Each row of a before or after table is a point. The points were changed in one or more steps. Then noise was added and the rows were shuffled. The steps act on columns, c1 being the first. Name the steps. A step turns or swaps two columns, mirrors them in a line or flattens them onto one, adds a multiple of one to another, or multiplies or shifts one. Angles are multiples of 10 degrees, from the lower column toward the higher: turns from -170 to 170, lines from 10 to 170 but not 90. Use the fewest steps. Two steps may share a column if one is a turn and the other turns, adds or multiplies; they go together, in the order done. Otherwise the lowest column goes first.
In the rows, 128 means zero.

Before, 10 rows:
[[191 137]
 [168 127]
 [ 85 142]
 [126 148]
 [ 90 125]
 [163 162]
 [101  57]
 [102 125]
 [ 86  99]
 [201 184]]
After, 10 rows:
[[153  88]
 [ 78 124]
 [ 75 162]
 [179 124]
 [159 107]
 [ 98 154]
 [115 112]
 [ 33 131]
 [196 166]
 [150 114]]
Steps: turn c1 and c2 by 140 degrees

Before, 14 rows:
[[114 132 128  95]
 [ 91 129  96  87]
 [105 121 104  60]
 [151  92 138 135]
 [165 105 159 131]
 [111 159 102  75]
 [150  56 189 136]
 [133  66 135 120]
 [112 131  80 113]
 [172  74 185 157]
 [229 112 127 154]
 [116 125 104  91]
 [148 133  86  67]
 [125 126 127 118]]
After:
[[113 146  79 185]
 [151  69 138 120]
 [133  61 135 111]
 [111 175 102 114]
 [147 113  87 131]
 [172  31 186  73]
 [165  67 159  85]
 [114 146 129  95]
 [229  13 127 156]
 [105 144 105  96]
 [ 91 167  97 136]
 [151  34 190  45]
 [115 136 104 126]
 [126 129 128 119]]
Steps: add -1 times c1 to c2; add -1.5 times c3 to c4

Before:
[[118 121 178 127 150 164 143  79 170]
 [ 98 155 143 137 147 171 131  83 145]
 [110 196 110 138 144 164 143 105 140]
 [150 117 189 121  51 146 150  89 153]
 [158 164 196 135 137 156 155 121 137]
 [ 91 144 182 111 148 159 149  90 191]
 [120 117 184   7 107 170 100  82 147]
 [122 119 188 123  72 113 152 208 165]
 [ 84 151 147 134 127 137 158  85 136]
 [100 138 145 116 141  93 150  94 158]
 [105 108 133 141 143 153 114 227 153]
 [ 83 143 201 125 114 179 126 121 159]
 [ 91 132 160 135 135 174 154  99 220]
 [154 151  85 135 124  59  51  93 150]]
After:
[[ 93 127  85 135 124 185  39  91 135]
 [101 135 179 128 151  97 150  97  93]
 [ 93 131 187 122  50 115 155  89 129]
 [101  93 197 133 136  88 142 112 146]
 [135 131 201 125 115  75 127 149  74]
 [ 83 126 160 134 135  83 156 142  40]
 [130  77 110 139 144  71 116 116 107]
 [123  98 145 116 142 157 136 117  89]
 [103 114 183 111 147  96 145 124  58]
 [120 164 185   7 107  93 116  92 111]
 [124 158 132 141 142 111 129 243  94]
 [150  98 148 133 127 111 144 104  90]
 [104 119 188 121  73 145 149 223  97]
 [133 116 142 135 147  79 125 100  95]]
Steps: turn c1 and c9 by 130 degrees; add -0.5 times c9 to c8; turn c2 and c6 by -160 degrees; turn c2 and c7 by 30 degrees

Before, 11 rows:
[[121 155 110 107 102 120 130 137 108 126 104 155]
 [112 132 115 105 141 135 120 144 121 132  84  98]
 [132 132 143 105  95 147 112 108 138 151 121 109]
 [150 124 146 107 129 145 127 110 115 127 104 106]
 [114 130 109 137 135 169 154 120 134 106 120 118]
 [115 138 154 129 137 170 133 109 104 128 130 150]
 [128 119 154 150 119 118 128 103 136 103  96 138]
 [107 151 128 106 146 129 100 103 128 149 113 144]
 [118 165 140 149 119 140 123 102 118 142 125 156]
 [104 126 108 150 124 123 126 113 136 124 130 119]
 [111 121 106 148 107 137 110  97 137 133 115 122]]
After:
[[114 139 147 126 153 169 119 109 151 128 130 148]
 [104 127  95 150 151 125 131 113 119 124 131 119]
 [132 134 147 124   7 147 144 108 121 152 121 109]
 [130 119 153 151 137 117 129 104 119 103  95 140]
 [112 132 107 101 129 136 136 145 135 132  81  98]
 [112 120  98 156 102 136 146  97 121 132 113 123]
 [121 154 106 122  29 120 122 138 147 127 103 155]
 [117 166 134 151 137 140 132 102 138 141 126 156]
 [108 151 116  99 142 129 155 100 134 149 113 144]
 [149 123 156 109  99 146 126 112 141 125 103 106]
 [114 130 101 133 160 170 104 121 118 105 121 119]]
Steps: add 0.5 times c1 to c3; turn c4 and c5 by 30 degrees; multiply c5 by 3; turn c7 and c9 by -170 degrees

Before, 13 rows:
[[198 112 182  73 155 122  68 171 177 118 136 150  86  54 101 169 158 148]
 [180  92 165 155  69 135  76 167 154 143 187 127  93  90 135 166  88 114]
 [118 107 194 144 126  99  90 182  76  98 157  71  87  89 123  81 157 142]
 [134 187 191  55  95 178 189 174  68 148 160 155 152  84 121 196  95 104]
 [164 125 160  48 167  68 122 143 101 175 136  96  99  46 144 164 115 104]
 [165 161 163 102 151  71  66 123 146 153 133 169  85 101 105 106  78 141]
 [102 106 128  77  96  83 152 115  87  79 122 147 163 127 133 191 105 144]
 [ 88 178 209  72 175 174 117 135 161 147 183 160 172 141 170 127 106  74]
 [179 156 112 163 130  58 181  85 103 178 148 171 124  85 169 169  94  86]
 [119  93 108 121 154 124 107 161 169 126  75  52 156 154 197 185 145 186]
 [168 153 203 105  71  88  87 140 135  77 127 121  72 104 129 205 160 165]
 [155 194 130 154  78 130 136 140 115  97 190  62 165  90 128 174  95 162]
 [ 87 150 174  50 162  87 150 185 132 144 175 151 182 149 157  98 100 134]]
After, 13 rows:
[[100 119 120  64  96 156 148 119 135  83 125 148 163 102 137  60 110 142]
 [187 141 162 168  67 146  83 174 127 141 190 127  87 159 103  75  94 114]
 [169  66 198 120  70 171  93 137 150  79 126 116  76 125 111  71 161 168]
 [166 114 161  54 162 222 134 144 171 169 139  94 100 148 126 100 113 107]
 [ 85  87 209 119 184  83 135 131 193 147 184 163 169 151 130 153 105  79]
 [ 85 124 174  81 164 141 152 182 194 143 171 148 185  82 140 165 100 126]
 [172 111 159 125 154 187  74 118 154 154 132 171  88 116  92 170  83 133]
 [154  48 130 135  82 153 136 140 100 100 189  65 165 155 131 122 100 161]
 [113 125 105 151 149 118 136 161 158 122  83  56 158 107 135  63 149 185]
 [132  43 183  41  97 114 175 172 150 144 169 154 152 192 150  96  94 103]
 [122 166 190 100 128 175  99 180  81  96 159  72  92 135 111 163 160 145]
 [201 117 186 128 152 182  73 176 203 118 131 151  86 181 101  85 159 154]
 [179  84 119 133 124 212 187  89  92 176 144 176 124 116 166 113  94  84]]
Steps: turn c2 and c16 by 150 degrees; turn c4 and c9 by -50 degrees; turn c6 and c14 by 140 degrees; flatten c7 and c15 onto the line at 30 degrees

Before:
[[135 105 121  76  90  47 114 106 159 124 154 185  94 151 151 137  90 114
  156 164  98  87 205 107]
 [156 146  81 180 142 140 141 131  89 182 152 139  77 159 113 135 123  83
   70 148 178  61 100 130]
 [137 121 140 111 149  50 121 129 158 135 192 138 150 114 145 120 136  94
  147 191  62  74 197 131]
 [249 135  89 123 102 145 114 109  66  79 138  90 152 116 147 161  68 109
  166 117 182 182 116 182]
 [154 117 112  87  87  56 170 100 213 148 111 150 134  99 146  91 134 154
  144 189  89  74 191 101]
 [ 89 104 102  60 127  55 156 129 176  91 102 149 101 106 168 125 176 134
  131 159  80  87 163 125]
 [120 152  50 179 122 136 138 126 117 173 143 142 135 138 169 137  84  52
   48 148 150 112 138  86]
 [145 123  78 197 128 146 113 123 131 140 134 175 149 165 109 159  97 108
   66 153 122 100  80  80]
 [233 167  90 116 128 186 146 166  42 124 131 126 161 144 178 181 113  92
  196  95 186 111 106 127]
 [121 159 144  68 132  71 141 133 174 143 104 148 129 145 114 106 132 132
  138 136  88 129 198 125]
 [154 103 131  99 151  89 145 166 201  88 143 170 121 119 149  95 120 106
  139 138 120  65 220 136]
 [132 114  70 233 110 112 130 153  96 160  97 124 117 162 122 163 128 107
   81 174 170 126 141  67]]
After (12 x 24):
[[ 59 102  88 133 102 144 116 171 119 208 135  88 153 116 147  43  73 112
  167 118 182 183 113 180]
 [141 134 124 168  91  46 115 167 106 100 154 183  93 166 149 118  83 114
  156 160 102  86 207 107]
 [115 106 144 179 130  71 140 195 117  82 101 149 129 165 114 155 142 130
  136 139  89 126 199 126]
 [158 168  96 204 127  55 161 190  76 104 102 147  97 131 168 153 166 135
  131 163  80  85 165 124]
 [149 119  78  44 132 146 114 185 139 119 131 173 146 134 107  94 101 109
   69 150 124 100  75  78]
 [100  86  93 129 129 187 148 229 169 206 130 126 163 152 177  29 131  90
  194  92 187 111 109 127]
 [ 60 137 111 178  88  51 166 161 102  47 112 149 136 118 143 147 129 154
  144 191  87  77 189 100]
 [212  93  48  78 120 140 137 186 171 113 140 146 143 120 174 123  96  52
   47 154 149 113 139  82]
 [160 141  70  17 109 113 133 211 171 143  98 123 117 126 124  99 124 109
   79 174 172 129 138  68]
 [147 138 139 146 151  48 122 190 114  99 189 133 148 114 145 129 135  96
  151 192  61  72 195 132]
 [114 148 135 160 149  91 149 229  53  86 144 167 123 131 147 143 114 107
  140 132 122  65 219 138]
 [154 109  81  70 142 139 142 186 191 134 152 144  80 139 109 107 130  82
   69 147 175  59  98 131]]
Steps: turn c1 and c16 by -150 degrees; add -1 times c18 to c1; mirror c2 and c17 in the line at 80 degrees; mirror c4 and c14 in the line at 100 degrees; shift c8 by 60; turn c9 and c10 by -120 degrees

Before (8 x 48):
[[187  89 116  63  83 104 126 129  78 107 144 130 113 203 169  88 103 132
   92 112 150  93  61 157 171 117 171  65 175 103 126 166 119  63 133 207
  153  92 131 136 140 164  90  96 121  95  84 198]
 [113  94 101 102  65  73 138  96 169 130 173 170 116 159 183  72 100  76
  141 180 128 163 115  90 104 146 108  53 130 129 128 142 164 141  78 133
  108  99 192 110 189 183 112 186 123  71 112 167]
 [126 140 160 212 143 143 163  93 157 113 160 134  88  90  92  87 132 155
  162 157  89 105  49 162 181 125 159 190 120 162 119 105 198 157  95 125
  145 160 135  81 171  94 184 135  77  84 118 109]
 [156 149 162 112 135 176  48 167  89  78  91  69 117 171 120 112  99 122
   98 229 171 213 147  50  52 102 119 143 138  54  61 166 145  89 136 106
  168 133 126 195  79  86 158 227 116 160 168 130]
 [134  31 112  89 100 133 136 113 143 123 193 108 115 161 127  47 144 158
   82 110 153 148  98 140 180 139 163  66 182 123 126 146  94  76 148 181
  119  90 149 126 129 157 106 113 126 107  91 198]
 [166 163 155 127 169 187 166 137 133  45  89  80 121 100 115  87 132  81
  139 191  96 143 150 136  89  96  94 179 110 106 104 172 190 145  91  68
  125 160 135 161 166 100 180 216  82 137 135 108]
 [173  82 137  79 104 104 119 176  91 121 148  68 142 175 147 101 113 186
   89 123 199 109  95 155 177  96 151  90 153  63 131 157  94  65 180 128
  116 107 138 154  96 147  84 111 130 108  45 204]
 [130  70  63 151 126  93 187  69 175 127 151 173  71 103 152 104 150  88
  126 233 112 162 147  89  93 171 122 144  88  83 160 107 161 137  97 130
   84  57 189 164 146 150 116 164 167  52 154 122]]
After:
[[113  90  96 100  61  68 139  96 170 129 176 166 110 151 190  75  94  70
  131 183 129 172 116  90 103 152 141  57 133 130 122 146 159 138  84 136
  113  97 188 106 192 185 120 205 151  67 111 168]
 [160 148 159 109 137 171  45 164  92  82 100  71 127 167 121 114  97 115
   94 227 172 206 145  49  54 100 155 145 147  50  52 153 148  93 138 103
  140 128 126 193  70  89 160 246  67 164 163 135]
 [164 162 152 129 177 192 163 141 137  39  86  80 131 103 114  92 130  80
  134 190  97 138 147 136  87 101 152 176 109 104 103 173 191 149  95  70
   91 152 129 164 167 101 181 239 119 138 135 108]
 [132  32 113  84  97 130 132 108 152 126 194 111 115 160 126  50 142 160
   79 113 150 150 106 143 176 143 152  64 179 126 121 104  95  76 148 177
  126  90 150 124 122 154 103 135 136 108  87 201]
 [129 132 163 212 140 145 165  89 158 110 168 130  65  86  98  83 134 151
  165 156  88 100  71 164 184 133 115 196 123 159 118  91 199 160  89 123
   89 169 142  73 174 100 178 156  88  79 121 103]
 [190  90 114  62  84 100 132 129  75 113 147 133  91 206 166  91 101 130
   96 111 157  93  70 164 176 121 179  67 171 105 125 106 114  69 133 209
  135  94 128 140 140 163  87 123  86  96  83 195]
 [172  80 138  77 109 106 120 172  95 120 149  62 129 174 146 106 111 185
   87 123 193 107  94 152 176  87 165  89 157  56 129 111  97  65 179 130
  128 106 131 158  91 150  92 127 146 108  43 200]
 [131  74  69 154 134  98 186  70 174 127 157 165  87 102 150 103 150  93
  122 230 114 160 166  88  93 177 103 150  88  86 165 127 162 131  94 128
  144  55 188 160 148 153 114 178 214  58 148 117]]
Steps: turn c13 and c23 by -20 degrees; turn c27 and c32 by -70 degrees; multiply c37 by 1.6; turn c37 and c45 by -70 degrees; shift c44 by 20
